Each row is a point. The ring and each string are closed loops that go straight from each point to the next, and from the last back to the first. Before rounding, they use only three directions, however many columns there are. Count how often each string passes through the ring. Passing back the other way cancels.
In the rows, 128 means zero.

Ring (8 x 3)
[[181 139 117]
 [155 166 113]
 [120 171 121]
 [103 149 132]
 [111 108 144]
 [148  93 149]
 [176  99 143]
 [188 120 127]]
String (20 x 3)
[[145 123 118]
 [152 143 126]
 [164 177 121]
 [167 198 104]
 [158 169 103]
 [146 129 108]
 [153 136 121]
 [174 157 128]
 [208 156 121]
 [214 128 120]
 [180  99 119]
 [191  98 128]
 [213  93 137]
 [212 116 146]
 [174 129 138]
 [156 124 130]
 [173 106 122]
 [200 117 117]
 [197 134 111]
 [166 128 108]]
Times through: 1

Ring (8 x 9)
[[147 149 153  99 107 128 126 136 154]
 [155 189 158 101 113 126 140 124 170]
 [154 199 156 113 118 122 146 114 174]
 [138 171 148 137 122 111 138 103 158]
 [125 128 136 152 121 109 127 105 139]
 [127  85 115 149 117 126 120 130 131]
 [135  82 115 132 111 136 119 145 134]
 [139 103 133 112 106 134 118 146 139]]
String (11 x 9)
[[159 152 133 106 112 144 139 145 166]
 [172 198 151  85 111 144 148 143 184]
 [160 216 167  96 114 124 147 118 180]
 [139 184 164 120 116 107 135 103 159]
 [139 145 142 128 116 120 131 119 151]
 [145 155 130 139 123 126 142 117 160]
 [121 102 120 167 124 113 125 108 132]
 [114  64 115 161 117 116 111 122 117]
 [118  48 112 147 111 126 106 139 114]
 [142  65 105 122 108 151 117 165 134]
 [153 122 125 108 109 146 130 153 154]]
Times through: 1
String (19 x 9)
[[135  45  95 136 110 150 114 163 126]
 [150  97 110 119 111 151 128 158 148]
 [154 129 122 115 113 146 135 149 158]
 [141 130 137 120 112 128 127 133 148]
 [127 116 155 112 105 113 111 127 132]
 [130 132 164 105 104 110 113 124 137]
 [132 137 155 117 110 112 120 120 142]
 [134 165 172 106 108 106 122 112 149]
 [163 224 167  96 115 124 150 117 184]
 [177 249 156 102 123 135 167 117 202]
 [161 231 158 118 124 121 159 104 187]
 [137 191 159 136 123 103 141  92 161]
 [115 142 160 146 118  90 119  89 133]
 [113 121 152 148 116  94 115  96 127]
 [107 104 138 168 122  93 115  92 121]
 [124 100 117 162 123 118 125 114 133]
 [138 102 107 151 121 135 132 132 144]
 [144  88  94 149 120 148 133 147 145]
 [130  53  98 147 114 141 116 149 125]]
Times through: 1

Ring (10 x 14)
[[171 124 117 163 118  87 117 149 146 161 120 108 102 123]
 [186 120 131 158 153  98 109 129 163 188 110  83 120 146]
 [156 110 144 141 178  95 116 110 162 194  97  70 133 157]
 [105 109 150 122 184  97 133  97 145 188  85  67 143 155]
 [ 59 129 144 110 157 113 151 100 112 177  80  78 143 140]
 [ 40 144 136 109 131 122 160 110  92 167  83  90 138 126]
 [ 27 149 120 116  93 112 167 132  75 139  94 116 119 101]
 [ 41 133 114 125  85  86 163 146  84 121 105 130 103  91]
 [ 79 119 111 139  90  69 150 154 105 119 114 132  93  94]
 [119 118 112 151  99  71 136 155 123 132 119 126  93 103]]
String (25 x 14)
[[118 138 146 127 168 130 131 100 134 204  85  65 148 156]
 [103 139 133 131 137 118 138 119 120 178  95  87 131 134]
 [ 84 129 136 123 144 106 144 114 118 171  91  88 132 133]
 [ 73 163 135 119 130 147 150 110  97 188  85  82 144 134]
 [ 55 186 130 115 109 171 158 113  75 190  83  86 147 127]
 [ 82 168 124 129 105 143 149 127  91 175  95  97 131 121]
 [ 38 117 132 113 131  84 160 119 102 142  91 104 122 116]
 [ 89 131 127 131 123 101 144 128 113 158 100 102 120 121]
 [ 89 141 124 133 114 109 145 132 107 159 101 104 119 118]
 [ 18 102 124 113 115  56 167 132  96 112  97 124 106  98]
 [  7 119 109 119  75  62 175 152  74  94 106 145  92  76]
 [ 83 155 107 141  71 110 151 156  87 137 113 129 102  94]
 [113 152 117 143 100 119 139 142 108 162 108 108 114 115]
 [ 80  97 125 131 129  55 145 135 125 129 105 115 104 111]
 [ 98 113 126 136 128  77 140 133 125 146 105 107 111 118]
 [117 139 123 142 117 109 135 135 119 165 106 102 117 122]
 [129  89 124 148 136  47 128 141 149 137 114 112  98 119]
 [197 103 119 171 132  64 106 152 168 158 126 107  96 128]
 [218 150 117 176 118 123 102 149 154 193 123  94 112 137]
 [159 144 124 153 125 119 121 135 135 183 109  93 120 134]
 [112 107 133 135 149  77 133 123 139 160 101  94 119 132]
 [166  81 148 143 198  63 110 108 183 184  99  70 127 161]
 [189  98 153 145 210  93 103  98 188 213  94  52 142 177]
 [120  76 156 124 210  62 125  94 171 181  87  65 137 162]
 [108  70 168 113 237  66 126  75 176 195  75  48 152 177]]
Times through: 3
